Each row of a before or after table is a point. One or more steps were done to the points. Then noise was added and the rows were shuffled. The steps act on columns, c1 being the first. Write out the steps. A step turns or swaps two columns, mirrors them in a line or flattens them onto one, adds a multiple of one to another, or multiplies or shifts one. Angles are multiples of 10 degrees, from the lower column toward the higher: turns from -170 to 170, lines from 10 to 170 but not 90. Use the fewest steps. Two steps may share a column if one is a turn and the other turns, adds or multiplies; they go together, in the order done. Otherwise the lowest column goes first.

Before (11 x 3):
[[ 0.5 -1.7  0.2]
 [-7.4 -8.7 -1.0]
 [ 6.5 -0.6 -6.4]
 [-1.4  0.7 -3.2]
 [ 1.9 -1.6 -2.1]
 [-5.4  6.1  1.2]
 [ 7.0  1.2 -5.7]
 [-5.6  3.5  0.9]
 [-5.2 -2.5 -3.0]
 [ 6.2  2.4  2.3]
 [ 3.3  3.3 -4.1]]
After (11 x 3):
[[ 1.7 -1.6  2.2]
 [-3.3  2.4  5.8]
 [ 3.5  3.3  3.8]
 [ 4.4  1.2  7.9]
 [ 3.3  0.7 -0.7]
 [ 2.3 -8.8 -7.0]
 [ 5.2 -0.4  7.6]
 [ 3.9 -2.7 -4.7]
 [-0.3 -1.7  0.4]
 [ 0.2  3.4 -5.7]
 [-0.2  6.3 -5.5]]
Steps: turn c1 and c3 by 100 degrees

Before (12 x 8):
[[  0.6  -1.2  -2.0  -2.3   0.2  -1.6   2.4   0.1]
 [  4.2   7.9  -1.7  -3.0   1.8  -2.1  -1.0  -2.4]
 [  4.0  -2.8  -2.4   3.6  -3.5  -5.3   1.8  -1.4]
 [  4.4   1.7   2.2  -0.1  -0.8  -0.6   1.3  -1.9]
 [  1.3   2.8  18.2 -11.0  -3.4  -3.0   2.6  -1.6]
 [  2.7   6.9  -0.8   3.5  -3.3   6.3   1.6  -1.6]
 [ -2.2   0.0  -2.7   2.3  -0.3  -4.5  -4.5  -2.9]
 [  1.9  -1.8  -2.9  -1.1  -1.4   0.0  -3.9   6.8]
 [-13.3  -2.6  -3.3  -0.1  -2.2  -5.4  -0.1   0.2]
 [  0.4   0.0   0.5   2.6  -3.2  -4.9   2.0   9.5]
 [ -9.9  -2.7  -2.2   2.7   6.9  -4.7  -1.8  -2.5]
 [  0.4  -3.1  -3.1   1.4  -0.8  -5.2   3.4  -2.0]]
After (12 x 8):
[[ -2.2   7.6  -2.3  -2.7   1.8   4.0  -1.1  -2.4]
 [ -4.8  -2.6  -2.1   2.4   7.1  -9.8  -1.9  -2.5]
 [ -4.9   0.3   0.5   2.5  -3.6   0.5   1.4   9.3]
 [ -0.3  -1.9  -3.0  -0.8  -1.3   2.1  -4.4   7.0]
 [ -0.4   1.8   2.6  -0.1  -1.1   4.5   1.3  -1.9]
 [ -5.2  -2.6  -2.6   3.5  -3.6   3.9   1.8  -1.6]
 [ -1.6  -1.0  -2.4  -2.0   0.5   0.3   2.0   0.0]
 [ -3.2   2.8  18.6 -11.2  -3.2   1.4   3.1  -1.6]
 [  6.3   6.9  -0.7   3.3  -4.0   2.6   2.1  -1.5]
 [ -4.3   0.2  -2.8   1.9  -0.4  -2.6  -4.6  -2.6]
 [ -5.3  -2.9  -3.1   1.6  -0.8   0.5   3.9  -2.3]
 [ -5.2  -2.7  -2.9  -0.2  -2.3 -13.5   0.0   0.1]]
Steps: swap c1 and c6

Before (11 x 12):
[[-0.1  3.9 -0.9  1.8  0.6 -6.8  1.5  2.8  1.3 -2.5  4.5 -0.4]
 [ 3.5 -8.8  2.5  0.4  0.2  5.8  4.7  2.9  1.8  9.4  2.8 -1.6]
 [ 8.4  0.5  5.7 -2.4 -3.0  2.4  2.3  0.5  2.2  2.4 -0.5 -3.3]
 [-4.9  3.8 -3.1 -3.4  2.3 -3.7  0.0 -2.1  2.9 -4.6 -3.3  2.0]
 [ 7.9 -1.6  0.2 -1.4 -3.1 -4.1 -6.6 -3.7  0.2  1.5 -0.9 -4.0]
 [ 2.9  1.9 -3.2  6.7  6.4 -1.5  5.0 -6.2 -1.5 -2.3 -1.7 -6.5]
 [ 0.4 -1.2 -4.3  1.6  6.3  1.1  0.8 10.9  3.9 -3.0 -9.9 -1.6]
 [ 2.5 -1.4  8.6 -6.5  0.3 -5.6  2.1 -2.4 -1.2  6.9 -0.3  3.4]
 [ 0.6  0.3  2.0 -6.7  1.3  5.1 -9.2  3.1 -1.2 12.1 -0.9  4.9]
 [ 6.5 -1.6  2.2  0.4  5.2 -3.9 -3.7 -1.8  7.0  2.9  5.7  0.1]
 [ 4.3 -3.4  3.2 -3.0  0.7  2.7 -2.0  8.3 -0.8 -6.0 -4.2  1.7]]
After (11 x 12):
[[ 8.2 -2.2  0.0 -1.5 -3.1 -4.3  1.1 -3.7 -0.3  3.0 -1.2 -3.8]
 [ 2.6 -1.6  8.8 -6.9  0.1 -5.4  7.2 -2.2 -1.3  1.7 -0.2  3.5]
 [ 0.4  0.2  2.6 -6.8  1.0  4.6 10.1  2.8 -1.3  7.5 -1.0  4.6]
 [ 0.1  3.6 -1.5  2.4  1.0 -6.9 -2.0  2.9  1.2 -1.2  4.1 -0.7]
 [ 8.6  0.9  5.5 -2.4 -3.4  2.2  2.7  0.4  2.0 -0.2 -0.2 -3.2]
 [-4.6  3.8 -3.2 -3.4  2.0 -4.1 -4.6 -2.3  2.7 -1.9 -3.6  1.9]
 [ 0.5 -1.2 -4.1  1.4  6.2  1.2 -2.5 10.7  4.1 -1.6 -9.7 -1.6]
 [ 3.2 -8.9  2.6  0.9  0.4  6.2 10.3  3.0  1.6  1.8  2.6 -2.0]
 [ 4.0 -3.5  3.1 -2.9  0.9  2.2 -6.3  8.9 -0.7 -1.5 -4.1  1.3]
 [ 3.0  2.0 -3.0  6.7  6.5 -1.4 -1.6 -6.0 -1.5 -2.6 -2.1 -6.8]
 [ 6.5 -1.8  2.3  0.6  4.9 -4.0  1.8 -2.4  6.8  1.9  5.9 -0.2]]
Steps: multiply c7 by 0.4; turn c7 and c10 by -70 degrees

Before (14 x 20):
[[  2.8  -0.6   0.1   0.2  -1.4  -4.1   2.1  -1.5  -3.9  -0.3   9.1   6.0
   -1.3  -1.9   0.2   8.6  -3.1   7.2   0.4   2.6]
 [  1.2   2.0  -5.0   0.4  -0.3  -4.6  -2.5  -1.7  -0.4   2.7  -3.5   3.8
   -3.8  -2.3   7.1   5.3  -1.8  -0.2  -5.9   5.0]
 [ -1.6  -1.2  -1.2  -4.3  -9.8  -0.6   0.5  -4.0   4.5   0.7   8.0  -3.8
  -13.3  -6.5   1.2   4.2   4.1   1.6  -2.0  -6.8]
 [ -1.1  -9.7   2.1  -8.5   0.9   1.7  -3.1   6.9  -1.0   0.8 -10.5   1.4
   -0.5  -5.9  10.7  -1.9  -1.8   2.5   4.8  -1.3]
 [ -0.3  -1.8   0.0   4.3   3.6  -1.1   0.4  -3.1   6.7 -10.9  -3.9   5.5
   -8.3   0.3   4.4   7.8   4.9   2.2   3.3  -9.0]
 [ -2.7  -0.8  -7.3   0.2   1.3   0.6  -5.5   3.4   4.7  -0.4   5.9  -3.6
   -0.7   0.3   5.5  -1.0   0.3  -3.8  -2.2  -3.2]
 [ -4.6   3.1  -0.4  -2.3   2.9   1.9  -3.1   0.2  -2.4  -3.7   3.0   0.9
    4.2  -7.0   1.5  -1.0  -1.5   7.0  -0.4   6.8]
 [ -2.6  -3.1   0.4  -5.6  -4.3  -0.7  -4.6   6.9  -2.6   8.3   8.7   1.8
   -5.3  -1.2   0.6  -3.6   2.8   2.4   2.4   8.0]
 [ -3.8  -1.7   4.5   3.3   1.3   3.9  -1.8   1.5  -8.3  -5.3   1.7  -0.5
  -10.1  -0.6   2.2   1.4   0.9   3.7   1.1   1.2]
 [  3.2   5.9  -1.7   7.6  -2.9   8.2  -5.9   6.4   3.1  -2.6  -2.5  -0.3
    3.8  -3.2  -6.1  -1.1   1.0   1.4   0.7  -5.2]
 [ -0.2   0.7   4.2   1.7   7.7  -2.9  -1.0   2.4   1.3   0.3   4.8  -0.2
   -5.1   1.1   6.8   8.9   1.7   1.5   6.4  -3.7]
 [ -1.8  -4.0   3.0  -1.8  -5.1  -2.8  -6.5  -4.8   5.5  -4.6  11.0  -0.3
   -1.4 -11.2  10.2  -0.6  -3.5   3.7  -6.5   5.6]
 [  3.3   0.3   3.1   1.7   1.1   6.7  -5.4  -5.5  -0.1  -5.7   5.4  -1.5
    0.2  -4.6   0.4  -0.3  -0.6  -2.8   4.1  -0.3]
 [  0.7  -0.5  -3.7  -6.2   1.0  -4.1  -7.4   4.3  -0.3  -6.5   0.4  -0.2
   -4.6  -0.3  -0.8   7.2  -1.2  -3.5   3.1   4.4]]
After (14 x 20):
[[ -4.6   3.0  -2.4   3.9   3.1   2.1   0.1   0.0  -0.6  -3.7   3.1   0.8
    4.3  -7.0   1.3  -1.0  -1.5   6.8  -0.4   6.8]
 [ -2.4  -3.1  -2.6   7.3  -4.4  -0.8  -1.4   6.9   0.4   8.2   8.6   1.8
   -5.3  -1.1   0.7  -3.7   3.0   2.3   2.4   7.9]
 [ -1.1  -9.8  -1.1   7.9   1.0   1.6  -4.5   6.8   2.1   0.8 -10.4   1.3
   -0.7  -5.9  10.9  -1.9  -2.0   2.5   4.8  -1.3]
 [  2.8  -0.7  -4.1  -1.7  -1.3  -4.3  -1.2  -1.4   0.1  -0.5   9.2   6.0
   -1.4  -2.0   0.4   8.6  -3.2   7.1   0.3   2.6]
 [ -1.6  -1.3   4.5   2.4  -9.7  -0.6  -3.6  -4.0  -1.2   0.6   8.1  -3.7
  -13.2  -6.6   1.2   4.1   4.2   1.5  -2.1  -6.8]
 [  3.4   6.0   3.3  -0.4  -3.0   8.2   9.5   6.5  -1.6  -2.6  -2.4  -0.4
    3.8  -3.1  -6.1  -1.1   1.0   1.3   0.7  -5.1]
 [ -2.9  -0.9   4.5   4.1   1.3   0.6   3.7   3.4  -7.2  -0.4   5.9  -3.5
   -0.7   0.2   5.4  -0.9   0.4  -3.7  -2.0  -3.3]
 [  0.7  -0.5  -0.3   9.7   1.0  -4.1   0.0   4.3  -3.9  -6.6   0.3  -0.3
   -4.5  -0.4  -0.8   7.3  -1.1  -3.4   3.0   4.3]
 [ -0.3   0.7   1.3  -0.3   7.8  -2.9   1.9   2.4   4.2   0.4   4.7  -0.3
   -4.9   1.0   6.8   8.8   1.6   1.5   6.4  -3.6]
 [  1.4   1.9  -0.4   1.6  -0.2  -4.8   2.0  -1.7  -4.9   2.7  -3.5   3.8
   -3.7  -2.2   6.9   5.2  -1.8  -0.3  -5.9   5.0]
 [  3.3   0.2  -0.1   3.0   1.1   6.8   4.9  -5.5   3.1  -5.9   5.3  -1.5
    0.1  -4.6   0.5  -0.1  -0.6  -2.8   4.2  -0.2]
 [ -0.4  -1.8   6.7  -2.8   3.6  -1.1   3.1  -3.3   0.0 -11.0  -3.9   5.5
   -8.2   0.1   4.5   7.9   4.8   2.2   3.2  -9.0]
 [ -3.9  -1.6  -8.4  -0.6   1.3   3.8   3.7   1.5   4.5  -5.4   1.8  -0.7
  -10.2  -0.5   2.1   1.5   0.9   3.7   1.3   1.2]
 [ -1.9  -4.0   5.5   6.1  -5.0  -2.8   2.7  -4.9   3.0  -4.5  11.0  -0.3
   -1.4 -11.2  10.2  -0.6  -3.6   3.6  -6.5   5.5]]
Steps: swap c3 and c9; turn c4 and c7 by 130 degrees

Before (8 x 48):
[[ 12.6   6.9   3.7   0.8   9.4  -2.4   2.7   3.1  -4.2  -6.6  -5.1  -4.7
    0.0  -1.7  -6.8  -5.9  -5.6   2.8  -7.3   2.8   6.2   7.8  -4.8  -0.3
   -6.1  -5.6  -6.2  -3.0   7.1  -2.3  -0.1   5.1  -6.4  -4.7  -3.3  -1.9
    3.4  -7.4  -0.6  -4.0   1.6   3.6  -3.5  -3.0  -8.0  -5.4  -3.2  -1.6]
 [  0.6  -2.1  -1.5   4.1  -6.9   5.0   2.5  -6.6   4.7   0.9   2.3   3.9
    1.7  -7.5  -4.6   0.2   2.1   5.4   6.6  -3.1  -3.1  -2.0  -2.1  -2.4
    4.9   1.1  -3.2  -0.1  -4.1   1.1   1.4   3.5   0.2   2.6  -1.3  -1.9
   -4.7   0.9   1.9   3.4   0.0  -2.3  -1.7  -2.0  -2.2   5.6   5.5   7.4]
 [  4.9  -4.9   1.5   2.8  -8.2   0.9   0.1  -9.5  -2.4  -0.5   1.8   0.0
    4.3  -5.4  -1.8   3.8   4.9  -0.7  -0.1  -2.1  -4.8  -3.5  -4.3  -4.9
    2.7  -0.4  -2.0   3.5   1.9  -1.3   1.7   1.5   2.6   5.9  -1.2   1.7
   -1.8  -2.0  -0.3   9.5  -0.8  -1.8  -2.7  -0.5   5.2   2.5   7.6   2.6]
 [  2.3  -5.9   2.3   1.7  -4.3   2.1  -0.4  -8.6   6.9  -0.2   0.2   2.3
   -3.9  -7.8  -2.0   5.1   1.2  -3.1   1.3  -4.8  -1.3  -1.3   0.0  -1.6
    6.2   5.4  -3.4  -1.1  -1.9   0.9   5.6   1.6   9.0   0.3   1.7  -0.2
   -8.7  -3.0   1.4   4.9   3.7  -3.2   4.5   4.5  -0.1   2.8  -1.9   5.0]
 [  6.8  -4.3   3.7   0.1  -1.8   3.8   2.6  -5.3   6.1   0.9  -2.2   4.2
   -1.1  -4.1   1.9   3.2   2.9  -1.3   0.5  -1.3  -1.0  -4.7   0.9  -3.7
    1.7   2.1   5.2  -5.9  -2.8   1.8  -0.9   5.0   1.1   2.8  -1.5   3.7
   -8.0  -2.5   1.8   1.7   5.2  -4.2   0.6  -1.2   2.8   6.2   6.7   4.7]
 [ 10.9   1.4   2.8  -1.1   3.4 -10.4   2.3   4.3  -5.2  -7.9  -5.5  -0.6
    5.9   0.8  -4.4  -5.0 -12.7   3.3  -5.9   1.3   7.7   9.2  -5.8  -1.7
   -4.6   1.6  -5.3   1.2   4.6   1.8  -2.2   1.5  -9.0  -2.8  -7.6   0.2
    5.5  -1.2  -4.3 -10.3   0.2  -2.8  -4.1  -1.8  -4.3  -6.3  -3.7  -4.8]
 [  7.5  -3.4   7.4   5.3  -6.7   2.7   2.3  -4.7  -0.1   4.7   2.6   4.7
   -3.9  -0.3  -0.2   0.5   2.6  -1.2   3.0  -8.7  -5.6  -3.6   2.0   1.2
    4.4   3.6   1.5   1.0  -5.3  -1.2   1.9   3.8   2.5   4.6   5.9   2.6
   -8.7  -1.4   3.5   1.4   1.0  -1.9   0.2   4.3   0.1   3.2   8.6   6.0]
 [  0.9   2.8   0.0  -8.9   1.8  -4.6  -3.0   3.0  -2.1 -10.8  -4.2   2.4
   -5.0  -0.6  -1.1  -8.6  -6.8  -5.3  -2.9  -4.5   7.2   7.6  -7.2  -4.1
   -4.8  -2.1  -5.6   3.8   2.9   0.0  -1.1  -3.9  -5.8   1.1  -6.9   4.3
    1.7  -4.1  -5.2  -4.5  -0.2  -0.1  -2.9  -3.6  -5.2  -1.7  -2.8   2.4]]
After (8 x 48):
[[  6.8  -4.7   3.6  -0.1  -2.1   3.6   2.5  -4.9   6.4   0.7  -2.5  -1.1
   -0.6  -4.1   1.7   2.9   3.4  -1.4   0.4  -1.3  -0.9  -5.1   0.6  -4.0
    1.5   2.1   5.5  -5.7  -2.8   1.6  -0.8   4.9   1.5   4.7  -1.6   3.3
   -8.3  -2.4   1.8   1.4   5.5  -4.1   0.2  -1.7   2.7   6.5   6.4   9.7]
 [  5.2  -4.8   1.5   3.2  -7.9   0.1  -0.2  -9.5  -2.6  -0.3   1.3  -5.2
    3.9  -5.3  -2.1   3.9   4.6  -0.7  -0.4  -2.1  -4.3  -3.6  -4.5  -4.3
    2.9   0.0  -1.4   3.9   1.4  -1.0   1.6   1.2   2.9   2.5  -1.1   1.4
   -1.9  -2.2  -0.4   9.4  -0.5  -1.5  -2.6  -0.2   5.0   2.3   7.9   7.5]
 [  2.8  -6.0   2.2   1.7  -4.4   1.8  -0.4  -8.6   7.3  -0.5   0.0   0.4
   -3.9  -7.5  -2.0   4.7   0.9  -2.8   1.1  -4.9  -1.8  -1.0   0.2  -0.6
    6.4   5.5  -3.1  -1.2  -2.4   1.0   5.8   1.3   9.2   2.5   2.2  -0.3
   -8.8  -3.2   1.4   5.6   3.7  -3.3   4.2   4.3  -0.3   2.5  -2.3  10.3]
 [ 12.4   7.2   3.7   0.8   9.2  -2.5   2.6   3.0  -4.4  -6.6  -5.1   3.5
   -5.2  -0.9  -6.8  -6.0  -5.7   3.0  -7.4   3.0   6.5   7.9  -4.5  -0.4
   -5.8  -6.0  -6.1  -3.0   6.9  -2.4   0.2   5.5  -6.5  -5.9  -3.1  -1.5
    3.3  -7.8  -1.0  -4.0   1.6   3.6  -3.7  -3.2  -7.9  -5.8  -3.3   3.6]
 [  0.3  -2.1  -1.2   4.0  -6.8   5.4   2.8  -6.6   4.3   0.7   2.1  -0.7
    2.9  -7.6  -4.7   0.1   2.0   5.2   6.5  -2.6  -2.8  -2.1  -2.4  -2.6
    4.6   1.5  -3.0   0.0  -4.1   1.1   1.2   3.1  -0.1   5.0  -1.3  -1.3
   -5.2   0.7   2.4   3.3   0.0  -2.3  -1.8  -2.4  -2.2   5.3   5.5  12.3]
 [ 10.7   1.3   2.7  -0.8   3.3 -10.2   1.9   3.8  -5.4  -7.9  -5.5   2.6
    0.3   0.5  -4.5  -4.9 -13.2   3.4  -6.1   1.4   8.0   9.1  -6.1  -1.4
   -4.6   1.7  -5.5   1.7   4.6   1.8  -2.3   1.7  -9.1  -1.4  -7.4   0.2
    6.0  -1.2  -4.2 -10.1  -0.3  -3.0  -4.0  -2.0  -4.6  -6.3  -3.7   0.1]
 [  0.7   3.0   0.1  -8.9   2.2  -4.6  -3.2   2.8  -1.9 -10.9  -4.5  -0.3
  -12.3  -0.4  -1.1  -9.1  -6.7  -5.4  -3.0  -4.7   7.4   7.6  -6.7  -3.9
   -5.0  -2.5  -5.7   4.3   3.7   0.3  -1.5  -3.6  -6.0   2.4  -7.0   4.2
    1.8  -3.9  -5.5  -4.5   0.0  -0.1  -3.1  -3.6  -5.2  -1.6  -3.2   6.7]
 [  7.6  -3.9   7.6   5.6  -6.8   2.9   2.6  -4.9  -0.3   4.3   2.5  -3.0
   -0.4  -0.1   0.2   0.6   2.8  -1.6   3.2  -8.5  -5.3  -3.9   2.3   1.1
    4.3   3.5   1.3   1.0  -5.5  -1.6   2.0   4.1   2.6   6.4   6.0   2.9
   -8.6  -1.2   3.5   1.2   0.9  -1.6   0.2   4.2   0.1   3.4   8.5  10.7]]
Steps: add 0.7 times c10 to c13; turn c12 and c34 by 70 degrees; shift c48 by 5.0
